Every row gives one point. The points of each table are mixes of a few directions, plus a little noise. How many directions does each table use, and how many do they share? Where both have some left over, give the other angles between the two spaces (their principal angles), to ten degrees, smallest first.
In the rows, 128 means zero.

First (5 x 3):
[[150 130  81]
 [119  74 119]
 [139 215 155]
 [118  83 125]
 [116 138 161]]
Second:
[[ 65  78 137]
 [194 180 119]
 [137 135 127]
 [116 118 130]]
Directions: first 2, second 1, shared 0; angles 30

First (6 x 4):
[[102 169 170 103]
 [153 140  80 111]
 [110 152 157 115]
 [162 169 136 203]
 [134  70  96 126]
 [107  70 127 108]]
Second, 8 rows:
[[154 128  96 141]
 [ 33 123 249  80]
 [134 128 121 131]
 [151 128 101 140]
 [133 127 120 130]
 [154 130  95 141]
 [105 127 158 117]
 [161 130  85 146]]
Directions: first 3, second 1, shared 1

First:
[[111 144 115 109  96 128]
 [148 155 161 117 114  86]
 [212  28  74 156 171 147]
 [118 128 114 106 161 120]
 [ 73 148 162 170 125 174]
 [106 164 141 110 101 114]]
Second (6 x 6):
[[115 130  96 137  94 207]
 [ 74 109  72 102 135 134]
 [151 161 163 120 118  99]
 [148 146 211 160 148  72]
 [100  84  73 121 143 142]
 [181 137 153 130 126 110]]
Directions: first 4, second 4, shared 3; angles 50

First (7 x 9):
[[120 125 118 117 157  96 144 162 135]
 [118 125 112 112 165  88 148 171 137]
 [127 126 127 127 130 127 127 127 128]
 [141 131 148 150  75 186 100  67 113]
 [117 125 113 112 168  85 148 176 138]
 [153 137 162 164  32 232  80  17 107]
 [115 126 112 111 173  81 147 178 137]]
Second, 7 rows:
[[136 119 176 208 158 126 149 127 171]
 [122 129 116  87 103 125  92 150  91]
 [ 71 123 124  77  89 143  81 170  99]
 [ 75 128 109 148 155 157 198  77 195]
 [104 133  94  95 125 139 147 105 133]
 [237 129 167 177 139  79  93 149  92]
 [148 134 108 108 129 122 133 114 118]]
Directions: first 1, second 3, shared 0; angles 90

First (9 x 11):
[[ 66 157 135 164 117 111 129 137 122 125 111]
 [ 74 149 104  78 133 101 143 179 161  84 159]
 [195  85 108  67 142 121 101 117 115 141 105]
 [123 121 142 151 121 135 125 116 102 140 125]
 [205  61 152 135 127 145  84  67  41 187  77]
 [138 124 149 150 124 170 156 127 128 123 195]
 [ 94 187 110 156 129 112 149 144 206 105 113]
 [177  83 126 100 131 121  95 102  83 157  84]
 [ 78 181 125 149 124 135 170 163 193  88 184]]
Second:
[[140  92 126 142 103 168 172 125  98 199 155]
 [115 131 113 147 184 120  93 188 101 117  93]
 [152 118 131  39 135 107 124  70 159  68 156]
 [ 74 170 134 176 150  63 155 165  99 189 126]
 [ 89 139 162 121 107  94 141 168 118  87 170]
 [160 126 104 152 141 168  77 105 125 136  80]
 [155 153 136 154  56 163 107  42 167 129 121]
 [139  96 115  99 148 142 157 160 160 102 123]]
Directions: first 4, second 6, shared 1; angles 30, 30, 50

First (8 x 12):
[[ 57 148 132 167 114  66 124 102  95 139 119 151]
 [127 159  84 116 126 132 144 134 127  95 116 120]
 [186  24 249 131 144 166  88 130 157 212 174 133]
 [139 147  98 114 129 141 139 136 132 105 122 118]
 [128 179  59 110 125 132 152 140 124  75 106 116]
 [141 106 158 129 129 134 117 127 133 150 139 130]
 [187 138  89  87 139 180 144 157 152  93 125 102]
 [ 63 129 156 171 116  68 117  98  99 156 127 154]]
Second:
[[ 97 145 128 134 122 108 135 122 111 120 130 149]
 [145  52 205 167 133 120  82 105 151 211 136 110]
 [240  73 131 109 150 197  97 146 197 161 113  55]
 [116 122 145 139 127 113 123 120 123 139 130 136]
 [ 80 179  96 119 121 103 158 131  94  83 131 161]
 [110 182  76 102 121 127 165 141 109  67 126 144]
 [182 124 101 106 137 170 127 145 158 114 119  95]
 [ 80 152 128 137 119  98 140 120  97 112 136 158]
 [111  75 198 173 126  98  91 100 126 198 138 137]
 [123 175  75  98 127 137 162 145 118  71 124 134]]
Directions: first 2, second 2, shared 1; angles 30

First (9 x 14):
[[137 183  97 104 155  90  87 194 104 126 171 121 131 118]
 [110 108 182 147 133 139 134 150 135 161 115 123 101 149]
 [141 167 111 104 151 125  79 203 123 148 189 113 115 140]
 [173 111  71 116 106 170 139  66 150  87 153 132 167 117]
 [105  88 196 169 127 122 178 100 129 136  66 137 121 126]
 [137 180  60  74 128 137  49 184 126 145 204 110 110 148]
 [ 43 111 187 144 104  96 140 103 112 166  35 136  76 145]
 [149 117 117 137 128 128 156  95 130  99 121 136 158 108]
 [159  86 133 157 121 144 191  55 142  85  98 143 173 101]]
Second, 11 rows:
[[153 149  98 114 142 124 116 147 124 112 161 127 147 118]
 [135 112 106 138 111 115 171  52 124  82  85 146 167  97]
 [ 72 136 220 146 155 103 104 222 114 204 111 115  61 166]
 [125 127  84 125 104  99 160  46 113  78  80 148 163  91]
 [ 88 136 104 107  96 122 110  93 123 135  98 131 106 139]
 [167 103 161 142 150 185 125 173 159 153 184 114 126 152]
 [154 136 104 132 138 106 155 105 118  86 124 139 168  95]
 [167 135  77 125 131 115 152  84 120  69 135 139 184  88]
 [128 115  96 119  98 145 136  65 138 110 111 136 139 125]
 [ 98 148 139 101 128 151  57 205 136 196 170 106  64 181]
 [121 114 220 158 164 141 123 220 136 187 150 113  88 160]]
Directions: first 4, second 4, shared 4

First:
[[149 116 115 145 145 129 144 143  96 173 106 114 151 153 134 135 123 138
  139 108]
 [139 126 186 152 136 163 153 159 130  88 112 121  96 117 141 135 104 140
  184 118]
 [146 105  97 144 131 121 120 127  97 186 108 117 154 158 124 138 137 124
  110 121]
 [118 122 115 121 107 118 104 109 139 119 141 134 122 119 118 126 138 115
   99 149]
 [ 85 166 152  92 121 130 105 103 182  92 153 163 111 119 107 128 160 104
  110 148]
 [120 150 134 111 139 125 150 133 137 102 142 130 126 109 140 114 114 143
  147 119]
 [144 126 111 136 157 128 146 141  97 198  98 119 167 171 129 140 138 135
  135  99]
 [121 113 114 123  86 112 102 108 145  65 164 125  97  76 130 109 111 124
  100 163]]
Second (9 x 20):
[[ 75 123  38 152 128 137 142 171 150 123  99 128 144 169 114  99  99 151
  149 125]
 [196 136 249  92 129 117 111  70  96 135 168 128 106  72 145 166 169  94
   99 132]
 [167 133 198 108 128 122 118  94 110 132 153 127 116  98 137 149 150 109
  111 131]
 [ 97 125  77 141 127 133 135 151 141 125 112 126 137 151 121 110 111 143
  142 127]
 [ 87 123  56 147 129 134 138 162 148 123 104 128 142 162 117 104 104 147
  146 126]
 [132 128 134 127 128 129 127 124 126 128 130 129 127 125 130 130 132 127
  126 128]
 [110 126  95 137 127 132 132 143 137 126 118 130 133 143 122 117 118 137
  135 125]
 [150 130 166 118 128 125 123 109 118 131 142 129 121 110 133 140 140 118
  119 130]
 [135 129 140 123 129 127 128 122 125 129 131 128 125 122 130 132 133 125
  124 128]]
Directions: first 4, second 1, shared 0; angles 70

First, 8 rows:
[[ 80 122 109 128 102 119 157 100  98 146  96 151 149 178 135 139 112 127
  101 206  98  86 158 152]
 [202 122 119  84 156 177 114 146 202  63 145  83  94 169 125  86 175 151
  150 157 183  92 136 149]
 [143 150 118 158 167 141 137 165 116 139 166 105  76  71 136 154 129 139
  136  64 141 157 111 136]
 [101 152 129 130 127 108 141 111 140 139 131 136 143 122 129 141 120 136
  102 141 138 124 153 139]
 [136  99 140 182 131 127 107 173  38 170 136 135  99  49 131 152 104  96
  173   7  73 204  49  79]
 [121 148 128  91  98 112 140  93 201  92 133 150 167 164 100 119 124 141
  102 180 160 106 160 122]
 [109 119 169 161 150 102  87 131  67 187 103 118 149  73 162 123 132 104
  137  66 101 168 113 120]
 [133 113 112  90  91 137 141 105 163  89 113 147 147 198 105 110 127 132
  123 204 130  86 144 126]]
Second, 9 rows:
[[ 95  98 132 103 108 104 167 139  71 112 134 158 183 192 120 121  97  92
  132 161  98  85 140 104]
 [181 152 109 147 157 166  97 124 201 130 135  97  31  55 170 145 156 189
  142 114 188 147 110 216]
 [155 117 114 124 109 111 119 124  92 142 111 120 162 129 199 129 130 111
  159 159 108  79 110 158]
 [146 156 149 137 174 129  80  91 205 122 118 124  64  83  65 108 157 153
   55  57 182 188 161 139]
 [ 90 102 137 104 113 105 165 137  79 111 134 159 179 191 101 118  99  93
  120 150 101  99 146  93]
 [192 150 119 141 157 137  73 100 188 137 112 101  62  59 171 126 164 164
  117 102 178 136 123 209]
 [127 117 126 120 115 114 135 129  99 130 123 134 159 147 147 125 121 110
  138 146 110 102 126 126]
 [ 93 146 135 154 104 145 136 148 116 157 129 111 166 122  97 141 131 120
  149 115  81 181 105  32]
 [ 73 114 132 120 114 141 182 161 103 112 157 148 147 175  82 139  98 121
  141 147 107 135 130  76]]
Directions: first 5, second 4, shared 0; angles 30, 40, 50, 60

First:
[[118 161  78  57 180  92 139 119 186 156 130 163 130 161 165  85 152 175
  100 138 127 127  92 105 170 100 124 126 156 139 218  91]
 [140 149 151 167 159 160 112 125  94 140 155 149 133 144 160 139 146 116
  134 134 147  96 122 138 125 130 126 127  75 117 126 113]
 [112 110 160 111 147 149 156 121 145 116 118  55 136 108  97 165 124 148
  149  70 166 145  97 124  95 142 132 148 125 130 130 116]
 [129 140 111 131 115 118 107 121 121 120 140 106 106 122 151 109 109 122
  144 123 113 130 130 136 107 131 113 137 123 126 135 140]
 [113 102 116 100 101 116 132 137 141 115 107  97 136 114  94 108 135 153
  133 113 118 146 116 135 121 115 124 136 168 140 149 114]
 [132 155 132 134 155 124 137 109 147 144 127 148 116 149 155 149 103  99
  116 136 137 129 145 117 144 143 134 122 107 122 108 145]
 [155  94 117 153  63 115 115 158  80 100 148 154 119  81  98 124 125 120
  131 164  89 127 160 117 117 136 132 111 152 123  81 185]
 [125 112 158 170 105 149 126 134 110 132  99 153 148 145 102 145 130  91
  117 147 129 125 163 152 146 128 138 118 119 127  78 121]]
Second (10 x 32):
[[132 107 116 113 104 117 137 124 155 110 125 126 123  93 106 153 139 140
  140 131 133 161 166 139 103 119 120 140 120 128 138  98]
 [116 150 137 146 138 133 119 104 118 134 128 178 130 174 180  91 135  89
  111 145 149  89 117 134 144  87 121 144 132 121 147  98]
 [110 146 157 124 125 140 119 117 141  94 136  63 111 118 138 113 102 132
  156  80 169 127  80 112  80 132 100 169 141 124 163 122]
 [138 136 135 144  99 137 103 153 143 121 114 130 133 115  93 143 126 138
  136 146 117 155 166 142 129 151 113 120 112 133 123 117]
 [110 122 157 154 112 145 121 125 114 104 130 115 123 119 129 116 123 111
  132 112 148 130 115 135 112 120 121 145 142 133 118 112]
 [115  90 143 152 133 142 146 130  83 128 140  98 130 101 110 136 125 121
  123 100 111 134 112 134 134 142 157 110 144 145  68 154]
 [126 105 140 152 132 141 132 144  99 133 133 100 132 106  98 144 123 133
  126 111 104 143 128 136 140 160 147 103 127 142  76 154]
 [132 151 108 133 173 125 128 106 125 172 135 167 127 168 175 129 139 112
  110 147 116 113 144 149 160 120 139 112  86 126 126 113]
 [118 145 143 153 134 140 116 122 114 132 126 152 130 158 154 104 127 103
  116 136 138 104 118 133 140 113 122 134 129 125 129 115]
 [185 127  47   7 127  60 157 155 190 160 116 148 138 127  96 155 145 201
  130 166  93 120 139  65 139 135 136 108 145 102 191 198]]
Directions: first 6, second 6, shared 2; angles 30, 60, 80, 80

First, 8 rows:
[[ 33 162 158 213  65  75  43 125  62 150 154  71 128  76 128  11 209 162
  173  74 173 133 182 171 119  99 194 155  85 124 154 130]
 [149 164 109 140 112 127 104 110 137 167 145 116 102 134 152 127 163  95
   71 160 152 103 124 174 115  98 109 108  98 163 166 124]
 [169  90 122  75 171 158 187 139 159  95 104 166 142 154 115 193  65 127
  134 140  91 138 100  80 140 160 102 124 168 111  94 129]
 [126 101 136 110 145 135 153 139 130 101 114 142 144 131 113 143  96 144
  158 115 108 143 124  94 137 150 132 137 152 107 101 130]
 [163 189  96 148 102 126  88  99 143 193 157 108  85 138 168 125 187  74
   33 181 168  86 121 204 106  78  96  94  77 187 191 121]
 [181  96 115  72 171 161 187 135 166 103 107 167 135 159 121 201  68 117
  117 152  93 132  96  88 138 155  93 118 163 120 101 128]
 [149 111 124 103 148 143 156 132 144 114 117 146 133 141 123 160  99 126
  128 136 111 132 114 107 133 142 114 125 146 122 113 128]
 [ 54 110 165 163 109 100 105 144  82 101 125 109 154  92 104  64 138 180
  211  66 129 156 162 106 136 142 184 163 135  90 104 133]]
Second, 9 rows:
[[106 165 127 169  94 106  80 116 108 163 150 100 111 112 145  83 181 119
  107 128 160 113 146 175 115  96 140 125  92 150 163 126]
 [ 74 108 153 158 109  89 116 156  77 114 134 138 151 105 121  84 123 165
  196  77 113 140 149 111 129 124 158 157 140 101 107 131]
 [201  99 108  56 183 180 197 125 188 102 100 162 129 168 119 220  65 106
   96 169  97 132  88  87 140 163  84 108 163 126 104 127]
 [183 168  93 122 124 140 119 106 158 176 144 128  93 151 161 158 153  74
   38 186 147  92 108 178 112  94  83  93  99 177 172 122]
 [ 83 100 156 135 130 119 131 143 105  92 116 123 154 108 102 101 113 170
  197  83 117 157 146  91 140 154 165 155 148  91  96 133]
 [ 96 146 131 174  89  79  90 143  79 159 156 135 125 112 151  83 159 128
  137 109 133 109 144 161 113  85 133 136 109 140 148 126]
 [152 123 127  91 161 183 150 100 182 101 100  97 125 136 101 157 119 128
  112 148 142 150 121 106 144 173 136 119 133 120 117 130]
 [171  67 128  57 188 169 210 146 166  71  90 175 154 157 101 209  38 140
  156 132  75 152  96  50 149 182 106 130 188  93  71 131]
 [ 87 175 130 192  75  86  59 119  87 176 162  94 109 102 152  57 201 122
  112 119 168 107 156 191 109  80 147 129  80 155 173 126]]
Directions: first 2, second 3, shared 2

First (10 x 32):
[[130 114 136 131 123 125 134 119 119 133 127 133 137 127 126 121 134 137
  120 131 123 127 129 136 128 135 124 133 126 128 113 128]
 [127 133 125 126 129 129 125 132 131 125 129 125 124 128 129 131 126 125
  132 128 130 127 128 125 128 125 130 126 128 127 134 127]
 [132  94 149 135 117 119 144 104 105 141 125 142 150 127 125 113 145 148
  107 133 110 130 131 146 128 148 116 138 127 128  91 129]
 [130 113 137 131 123 124 134 117 117 133 128 134 137 128 127 121 136 137
  120 130 121 128 130 136 130 136 123 131 127 128 113 130]
 [135  72 165 141 108 113 154  88  87 150 120 149 163 128 125 104 156 163
   93 136 100 130 133 155 130 162 109 146 125 129  66 129]
 [129 125 128 129 127 128 129 126 126 128 128 129 130 128 128 128 129 129
  126 129 126 127 129 129 128 129 128 130 129 128 125 129]
 [133  93 152 137 115 120 144 103 103 141 123 142 151 128 125 112 147 149
  104 134 109 130 132 146 128 150 115 141 126 130  88 128]
 [126 149 114 122 136 134 118 144 143 119 131 120 115 128 130 138 117 114
  142 125 139 127 127 116 128 116 135 120 130 128 152 128]
 [114 237  58 104 166 158  78 205 205  85 141  86  61 128 134 174  72  60
  197 113 183 123 117  73 124  63 165  93 133 124 249 127]
 [126 149 115 123 135 131 120 143 142 120 131 119 116 129 130 137 118 115
  141 126 139 127 127 116 126 117 135 123 129 127 150 128]]
Second, 10 rows:
[[127 123 202 115 130  86 123 151 133 164 146 129 131 102 180 119 160 126
   71 146 120 126 137 134 151  99 130 135 155 142 141  87]
 [114 134 135 136 120 125 129 130 114 134 130 116 139 136 131 121 131 124
  137 121 133 143 125 125 144 125 142 140 120 120 140 129]
 [142 145 124 129 130 135 119 132 153 105 117 117  83 109 122 124 143 125
  129 150 127  81 135 134 114 118 113 105 143 151 120 129]
 [141  96 105 113 141 134 135 115 127 136 132 165 156 138 120 148 101 142
  118 114 121 150 126 126 107 149 116 127 123 117 111 131]
 [147  90 120 105 147 125 133 119 134 145 137 173 157 129 131 151 106 145
   99 121 116 147 129 128 105 145 111 125 133 123 108 119]
 [107 127 106 141 118 140 137 117  98 130 128 121 162 157 111 127 109 125
  162 100 138 170 116 119 143 143 151 150  99 101 140 147]
 [127 182 157 146 115 123 111 151 155  98 114  75  49  95 136 100 176 109
  133 169 135  54 139 137 139  91 124 104 153 166 140 121]
 [ 94 164 102 164 102 150 133 124  97 107 117  80 129 157 100 109 127 111
  193 109 148 145 117 120 156 130 162 148  94 108 154 160]
 [142 122  93 125 136 146 129 117 139 110 120 141 120 131 105 139 112 134
  140 127 126 117 128 128 103 143 113 114 125 129 111 142]
 [141  97 136 108 141 117 131 125 130 150 139 162 154 127 142 143 115 140
   96 123 118 146 129 129 118 137 118 130 134 123 117 113]]
Directions: first 1, second 3, shared 0; angles 60
